Each row of a before or after table is a point. One or more steps were done to the points. Then noise was added and the rows were shuffled. The steps act on columns, c1 being the first. Write out the steps. A step turns or swaps two columns, mirrors them in a line or flattens them onto one, adds a multiple of one to another, or multiplies or shifts one. Angles are multiples of 10 degrees, from the lower column toward the higher: turns from -170 to 170, lines from 10 to 170 but not 90. Use the fewest steps. Two steps may share a column if one is a turn and the other turns, adds or multiplies; they go together, in the order done. Otherwise the lowest column goes first.

Before, 10 rows:
+0.33  -0.15
+0.23  +0.18
-0.08  +0.36
+0.39  -0.22
-0.39  +0.19
-0.14  +0.26
+1.41  +0.61
+0.31  +0.33
+0.47  -0.28
-0.09  +0.68
After (10 x 2):
+0.09  +0.18
+0.10  +0.28
+0.23  +0.57
-0.03  +0.04
-0.03  -0.03
+0.04  +0.22
-0.09  -0.10
+0.11  +0.38
+0.36  +0.98
-0.04  -0.07
Steps: flatten c1 and c2 onto the line at 70 degrees

Before, 13 rows:
+0.64  -0.70  +0.76  +0.02
+0.16  +0.21  -0.39  +0.75
+0.40  -0.55  +0.14  +0.41
-0.59  +0.35  -0.06  +0.50
+0.40  +0.28  -0.42  +0.31
-0.55  +0.05  -0.74  +0.37
+0.51  -0.26  +0.74  -0.21
+0.01  -0.71  +0.00  +0.02
-0.71  +0.13  +0.05  +0.54
+0.22  -0.48  +0.14  +0.13
+0.37  -0.06  -0.11  -0.37
+0.89  -0.46  +0.15  -0.16
+0.35  -0.44  +0.54  +0.39
After, 13 rows:
-0.20  +0.17  +0.03  +0.54
+0.32  -0.65  +0.12  +0.15
-0.19  +0.03  -0.70  +0.39
+0.22  -0.37  +0.79  -0.19
+0.01  -0.92  +0.01  -0.04
+0.02  -0.09  -0.05  -0.37
-0.08  +0.49  -0.01  +0.48
+0.73  +0.37  -0.43  +0.25
+0.67  -0.88  +0.75  +0.06
+0.80  -0.73  +0.12  +0.40
+0.93  +0.25  -0.40  +0.74
+0.73  -0.59  +0.57  +0.41
+0.73  -0.62  +0.12  -0.19
Steps: add 1 times c4 to c1; multiply c2 by 1.3

Before, 13 rows:
-0.59  -0.17  -0.19  -0.32  +0.25  -0.69
+0.02  -0.04  -0.33  -0.14  -0.41  +0.19
-0.34  +0.07  -0.21  -0.02  +0.63  -0.26
+0.32  +0.49  -0.01  -0.56  +0.17  +0.37
+0.31  +0.00  +0.16  +0.06  -0.68  -0.53
-0.29  -0.51  +0.12  +0.57  +0.28  -0.37
+0.24  +0.06  -0.35  -0.47  -0.97  +0.80
+1.23  -0.25  +0.58  -0.15  +0.23  +0.22
+0.02  +0.60  -0.29  -0.22  -0.23  -0.21
-0.58  -0.18  -0.29  +0.34  -0.18  +0.06
-0.26  +0.54  +0.31  +0.14  -0.92  +0.25
-0.70  +0.16  -0.46  +0.52  +0.40  -0.11
+0.11  +0.15  +0.57  +0.05  -0.20  -0.05
After (13 x 6):
-0.25  +0.63  +0.03  +0.51  +0.78  -0.05
+0.02  -0.02  -0.27  -0.03  +0.41  +0.27
-0.23  -0.43  +0.18  +0.42  -0.49  -0.20
-0.37  +0.26  -0.01  -0.30  -0.56  -0.09
+0.08  +0.10  +0.31  +0.12  +0.17  -0.28
+1.19  -0.58  +0.26  -0.26  -0.25  -0.22
-0.62  -0.06  -0.15  +0.39  +0.05  +0.16
+0.00  +0.62  -0.02  -0.14  +0.33  +0.10
-0.54  -0.07  +0.28  -0.38  -0.09  -0.14
+0.33  -0.10  +0.35  +0.28  +0.63  -0.23
-0.69  +0.43  -0.32  +0.32  -0.48  +0.20
+0.32  +0.40  -0.18  -0.60  -0.01  +0.14
+0.27  -0.04  -0.51  -0.08  +1.08  +0.53
Steps: add -0.3 times c1 to c2; flatten c3 and c6 onto the line at 140 degrees; mirror c4 and c5 in the line at 170 degrees

Before:
-0.95  -0.15  +0.07  +0.01  +0.22  -0.24  -0.43  -0.04  -0.10
+0.02  -0.17  +1.13  -0.09  -0.13  +0.08  -0.04  +0.19  -0.09
-0.02  +0.62  +0.50  +0.55  -0.01  -0.07  -0.13  -0.02  +0.74
-0.42  +0.03  +0.30  +0.14  +0.80  -0.05  -0.18  -0.03  -0.09
+0.15  -0.83  -0.19  -0.12  +0.34  +0.84  +0.19  -0.03  -0.21
-0.41  +0.20  +0.47  +0.37  -0.26  -0.72  +0.82  -0.56  +0.00
+0.20  +0.32  +0.82  +0.77  -0.01  +0.37  +0.07  -0.17  +0.31
-0.39  -0.81  +0.06  +0.04  +0.86  -0.86  +0.08  -0.17  +0.70
-0.53  +0.05  +0.06  +1.39  -0.12  +0.09  -0.07  -0.25  -0.16
-0.44  -0.16  +0.85  -0.41  +0.12  +0.46  +0.52  -0.31  +0.31
-0.56  +0.23  -0.08  -0.09  -0.09  -0.82  +0.10  -0.99  +0.14
-0.52  -0.37  +0.05  -0.11  +0.63  +0.05  -0.62  -0.11  +0.15
-0.10  +0.78  -0.08  -0.22  -0.16  +0.48  +0.85  -0.14  +0.73
After, 13 rows:
-0.54  +0.37  -0.60  -0.16  +0.62  -0.01  -0.15  -0.11  +0.13
-0.55  -0.94  -0.10  -1.03  -0.14  -0.01  +0.09  -0.24  -0.13
-0.42  +0.40  +0.20  +0.22  +0.12  +0.37  +1.04  -0.31  +0.32
+0.14  +0.71  +0.02  -0.44  +0.37  -0.67  +0.58  -0.02  -0.23
-0.13  -0.47  +0.69  +0.67  -0.17  -0.38  +0.58  -0.18  +0.74
+0.02  +0.19  -0.29  -0.04  -0.12  +0.82  +0.70  +0.19  -0.09
-0.96  +0.10  -0.36  -0.08  +0.23  +0.20  -0.29  -0.02  -0.12
-0.57  -0.11  +0.33  +0.22  -0.09  +0.47  -0.60  -0.99  +0.14
-0.41  -0.39  +0.87  -0.18  -0.25  +0.83  +0.03  -0.56  -0.02
+0.21  -0.73  -0.23  -0.38  -0.01  +0.39  +0.81  -0.18  +0.32
-0.37  +0.61  +0.30  -0.56  +0.86  +0.60  -0.56  -0.19  +0.69
+0.00  -0.84  -0.24  -0.01  +0.00  +0.43  +0.19  -0.04  +0.74
-0.43  -0.13  -0.20  -0.08  +0.80  +0.26  +0.07  -0.03  -0.10
Steps: turn c2 and c4 by 140 degrees; turn c3 and c6 by 130 degrees; turn c3 and c7 by -70 degrees

Before (9 x 12):
-0.34  -0.16  +0.86  +0.73  +0.10  +0.22  +0.50  -0.12  -1.46  +0.12  +0.15  -0.26
+0.68  -0.22  -0.37  -0.57  +0.76  -0.20  +0.01  -0.02  +0.46  +0.08  -0.09  -0.28
-0.13  -0.12  -0.21  -0.46  -0.24  -0.15  +0.55  -0.12  +0.45  +0.40  +0.33  -0.33
+0.02  -0.11  -0.31  -0.50  -0.22  +0.30  +0.31  -0.37  +0.26  -0.15  -0.02  +0.18
+0.57  -0.02  -0.53  -0.34  -0.38  -0.03  -0.42  -0.32  +0.37  +0.51  -0.10  -0.17
+0.22  -0.23  -0.15  -0.44  +0.05  -0.67  +0.14  -0.44  +0.39  +0.77  +0.18  +1.70
-0.10  +0.04  -0.48  -0.45  -0.31  +0.19  +0.43  +0.82  +0.44  -0.03  +0.02  +1.13
-0.33  +0.04  -0.32  -0.39  -0.14  -0.84  +0.26  -0.32  +0.27  -0.22  +0.30  -0.24
-0.32  +0.36  +0.30  -0.57  +0.37  -0.22  +0.22  +0.07  +0.27  +0.00  -0.14  -0.03
After:
-0.08  -0.30  -0.15  +0.52  -0.26  -0.31  +0.03  -0.05  +0.79  +0.15  +0.68  +0.42
+1.06  +0.87  -0.49  -0.57  -0.25  +0.47  +0.52  -0.17  -1.05  +0.14  +0.03  -0.78
+0.01  -0.11  +0.03  +0.22  -0.27  -0.17  -0.43  -0.35  +0.69  +0.55  -0.53  +0.54
-0.24  -0.40  +1.61  +0.82  -0.96  +0.11  +0.10  -0.47  +0.37  +0.71  -0.34  -0.47
-0.39  -0.01  -0.15  +0.51  +0.00  -0.28  +0.15  +0.06  -0.15  +0.01  +0.38  -0.26
-0.41  -0.32  -0.11  +0.89  -0.02  +0.24  +0.25  -0.32  -0.14  -0.22  -0.16  +0.37
-0.23  -0.30  +0.24  +0.04  +0.23  -0.63  +0.35  -0.33  +0.10  -0.14  -0.21  +0.22
-0.39  -0.37  +1.23  +0.14  +0.12  -0.42  +0.41  +0.87  +0.10  -0.06  -0.31  +0.09
-0.47  -0.53  -0.18  +0.40  -0.67  -0.26  +0.55  -0.10  +0.11  +0.41  -0.42  +0.27
Steps: turn c1 and c9 by 60 degrees; add 1 times c1 to c2; turn c3 and c12 by -110 degrees; turn c4 and c6 by 130 degrees; add 1 times c10 to c11; turn c5 and c11 by 110 degrees

Before, 12 rows:
-0.01  +0.13  -0.35  +0.37  -0.58  +0.24  +0.19  -0.06  +0.45  +0.22  -0.57  -0.05  +0.70  -0.27
+0.13  +0.27  +0.10  -0.27  -0.13  -0.74  -0.03  -0.09  -0.38  -0.11  -0.46  -0.77  -0.31  -0.18
+0.07  -0.60  -1.63  +0.14  +0.40  +0.96  +0.08  -0.21  -0.77  +0.05  -0.09  -0.02  +0.15  -0.35
+0.27  +0.07  -0.37  +0.33  -0.18  -0.06  +0.33  -0.89  +0.27  +0.45  -0.35  -0.31  +0.21  +0.39
-0.13  +0.45  +0.41  -0.08  +0.26  +0.28  -0.92  +0.07  -0.10  -0.10  -0.07  -0.79  -0.56  +0.60
-0.57  -0.10  -1.65  +0.41  +0.69  +0.30  +0.58  +0.00  -0.25  +0.62  -0.28  +0.05  +0.28  -0.82
-0.13  -0.25  +0.09  +0.58  -0.25  +0.28  +0.88  -0.09  +0.00  +0.33  -0.38  +0.03  +0.14  -0.10
-0.27  -0.16  -0.01  -0.13  -0.26  -0.24  -0.64  +0.02  +0.13  -0.19  -0.15  -0.08  -0.67  +0.62
-0.62  +0.19  +0.18  -0.71  -0.02  +0.08  -0.09  -0.18  -0.18  -0.13  -0.24  -0.36  -0.02  +0.49
+0.21  -0.40  +0.13  -0.02  -0.17  -0.08  +0.39  +0.16  +0.42  +0.40  +0.28  -0.13  +0.60  +0.27
-0.33  -0.12  +0.52  +0.15  +0.06  -0.63  -0.60  -0.52  -0.24  -0.62  +0.01  -0.69  +0.04  +0.40
+0.05  +0.35  +0.54  +0.07  -0.31  -0.53  +0.06  -0.33  -0.23  +0.51  -0.20  +0.30  +0.38  -0.12
After (12 x 14):
-0.35  -0.22  -0.71  -0.15  -0.02  -0.59  +0.09  +0.47  -0.12  -0.62  +0.00  -0.89  +0.04  +0.54
-0.24  +0.27  +0.00  +0.26  +0.22  -0.24  -0.37  -0.04  +0.34  -0.24  -0.17  -0.26  +0.64  +0.49
+0.13  -0.54  +1.43  -0.34  -0.24  +0.92  -0.93  +0.80  -0.92  +0.05  -0.09  -0.23  +0.24  -0.09
-0.65  +0.17  -0.17  +0.64  -0.38  +0.03  -0.17  +0.18  -0.08  -0.11  -0.25  -0.58  -0.13  +0.46
-0.13  +0.72  -0.45  -0.08  -0.27  +0.31  -1.25  -0.25  +0.12  -0.10  +0.04  -1.03  +0.13  +0.59
-0.58  -0.29  +1.56  -0.69  -0.40  +0.27  +0.31  +0.64  -0.52  +0.59  -0.26  -0.11  -0.16  -0.65
+0.26  -0.10  -0.03  -0.14  +0.28  -0.05  +0.36  +1.24  +0.39  +0.36  -0.34  -0.53  -0.21  +0.29
+0.12  +0.42  -0.12  +0.28  -0.03  -0.77  +0.69  +0.03  -0.38  -0.08  -0.49  -1.06  +0.13  -0.05
-0.13  -0.22  -0.14  -0.41  +0.50  +0.17  +0.64  +0.04  -0.07  +0.33  -0.34  -0.23  +0.03  -0.12
+0.01  -0.39  +0.34  +0.01  +0.76  +0.22  -0.07  +0.11  +0.34  +0.24  -0.64  -0.30  -0.64  -0.40
+0.07  +0.06  -0.67  +0.12  +0.30  -0.51  +0.62  +0.28  -0.23  +0.53  -0.21  +0.17  -0.54  +0.00
+0.20  -0.70  -0.04  +0.14  +0.10  -0.11  +0.43  -0.30  +0.49  +0.41  +0.21  -0.30  -0.24  +0.07
Steps: mirror c2 and c13 in the line at 160 degrees; multiply c8 by 1.3; turn c3 and c8 by -160 degrees; turn c4 and c5 by 150 degrees; add -1 times c6 to c7; turn c9 and c14 by -20 degrees; shift c12 by -0.20

Before (11 x 20):
-0.36  -0.43  +0.09  -0.11  +0.00  -0.37  +0.19  -0.59  +0.62  +0.13  -0.18  +0.72  +1.25  -0.46  +0.50  -0.04  -0.10  +0.69  -0.74  +0.75
+0.12  -0.15  +0.25  +0.08  -0.38  -0.18  -0.13  -0.37  +0.18  -0.27  +0.13  -0.18  -0.17  +0.15  -0.50  -0.27  -0.20  +0.50  +0.37  +0.52
+0.59  -0.28  +0.44  +0.08  -0.17  -0.38  -0.03  -0.37  +0.61  +0.54  -0.31  +0.10  +0.56  +0.15  +0.82  -0.87  +0.21  -0.46  -0.70  +0.12
-0.30  +0.15  +0.24  +0.15  +0.85  -0.86  +0.16  -0.47  +0.02  -0.04  -1.14  +0.25  +0.56  -0.01  +0.32  +0.75  -0.26  -0.76  -0.56  +0.39
-0.59  -0.10  +0.08  -0.72  -0.10  -0.41  -0.05  +0.58  +0.35  +0.58  -0.51  +0.19  +0.15  +0.47  -0.26  -0.14  -0.12  -0.47  -0.21  +0.18
-0.06  -0.13  -0.07  -0.49  +0.22  +0.20  +0.29  -0.20  +0.18  -0.38  +0.15  -0.20  +0.43  -0.48  +0.00  -0.25  -0.37  -0.40  +0.09  -0.44
+0.89  +0.62  +1.22  +0.16  +0.01  -0.47  +0.67  -0.14  +0.66  +0.40  +0.11  +0.32  +0.25  +0.69  -0.11  -0.17  +0.62  -0.35  -0.05  +0.23
+0.95  -0.13  +0.26  -0.14  +0.10  -0.31  -0.29  +0.02  +0.77  -0.30  +0.13  +0.98  +0.51  -0.48  -0.18  -0.16  +0.21  +0.77  +0.77  -0.07
+0.40  -0.05  -0.37  +0.25  -0.48  -0.34  +0.36  -1.08  +0.60  -0.22  +0.06  +0.16  -0.37  +0.04  +0.34  -0.20  -0.37  -0.34  -0.35  +0.14
-0.12  -0.47  -0.98  -0.10  -0.04  -0.16  -0.70  +0.31  +0.19  +0.20  +0.23  +0.40  -0.04  +0.02  +0.66  +0.19  -0.07  -0.47  -0.44  +0.32
+0.16  -0.96  +0.02  -0.36  +0.27  +0.42  -0.14  -0.77  -0.83  +0.62  -0.70  +0.11  +0.10  +0.46  -0.27  +0.63  +0.27  -0.15  -0.30  +0.41
After (11 x 20):
+0.17  -0.11  -0.03  +0.08  -0.32  -0.05  +0.32  +0.12  +0.14  -0.23  +0.31  -0.16  -0.10  +0.22  -0.48  -0.45  +0.17  +0.50  +0.39  +0.55
-0.58  -0.17  -0.01  -0.71  -0.10  +0.19  +0.12  -0.49  +0.34  +0.63  -0.09  +0.17  +0.35  +0.32  -0.30  +0.22  +0.40  -0.47  -0.18  +0.20
+0.02  -0.17  -0.13  -0.47  +0.21  -0.44  -0.22  +0.01  +0.17  -0.37  -0.33  -0.26  +0.11  -0.64  -0.05  -0.31  +0.14  -0.41  +0.04  -0.44
-0.25  -0.50  -0.22  -0.01  -0.03  +0.13  -0.12  +0.43  +0.60  +0.09  -0.66  +0.71  +0.87  -0.99  +0.52  -0.43  +0.31  +0.70  -0.70  +0.74
+0.41  +0.01  +0.09  +0.22  -0.50  -0.02  -0.48  +0.69  +0.56  -0.26  +0.09  +0.08  -0.31  +0.22  +0.36  -0.88  +0.47  -0.28  -0.35  +0.13
-0.12  -0.42  +1.23  +0.01  -0.06  +0.01  -0.08  -0.08  +0.21  +0.24  +0.22  +0.37  +0.03  +0.06  +0.68  +0.34  +0.11  -0.47  -0.42  +0.32
+0.60  -0.29  -0.35  +0.07  -0.22  +0.42  +0.26  -0.25  +0.57  +0.62  -0.20  +0.11  +0.61  -0.21  +0.84  -0.93  +0.17  -0.44  -0.72  +0.16
-0.30  +0.17  -0.33  +0.15  +0.85  +0.32  -0.01  +0.88  +0.03  -0.02  -1.19  +0.30  +0.49  -0.34  +0.30  +0.27  +0.83  -0.75  -0.52  +0.38
+0.14  -0.99  +0.03  -0.18  +0.23  -0.04  +0.11  +1.00  -0.85  +0.56  -0.26  +0.11  +0.33  +0.31  -0.25  +0.00  -0.51  -0.17  -0.31  +0.42
+0.93  +0.61  -1.39  +0.05  -0.04  +0.80  +0.28  -0.01  +0.68  +0.37  +0.77  +0.37  +0.58  +0.49  -0.07  -0.24  -0.05  -0.30  -0.12  +0.25
+0.99  -0.13  +0.01  -0.12  +0.10  +0.38  +0.43  -0.09  +0.71  -0.28  -0.36  +0.94  +0.22  -0.69  -0.18  -0.15  +0.19  +0.71  +0.80  -0.08
Steps: turn c2 and c4 by -10 degrees; turn c3 and c7 by 140 degrees; turn c6 and c17 by -130 degrees; mirror c8 and c16 in the line at 70 degrees; add 1 times c14 to c11; turn c13 and c14 by -30 degrees
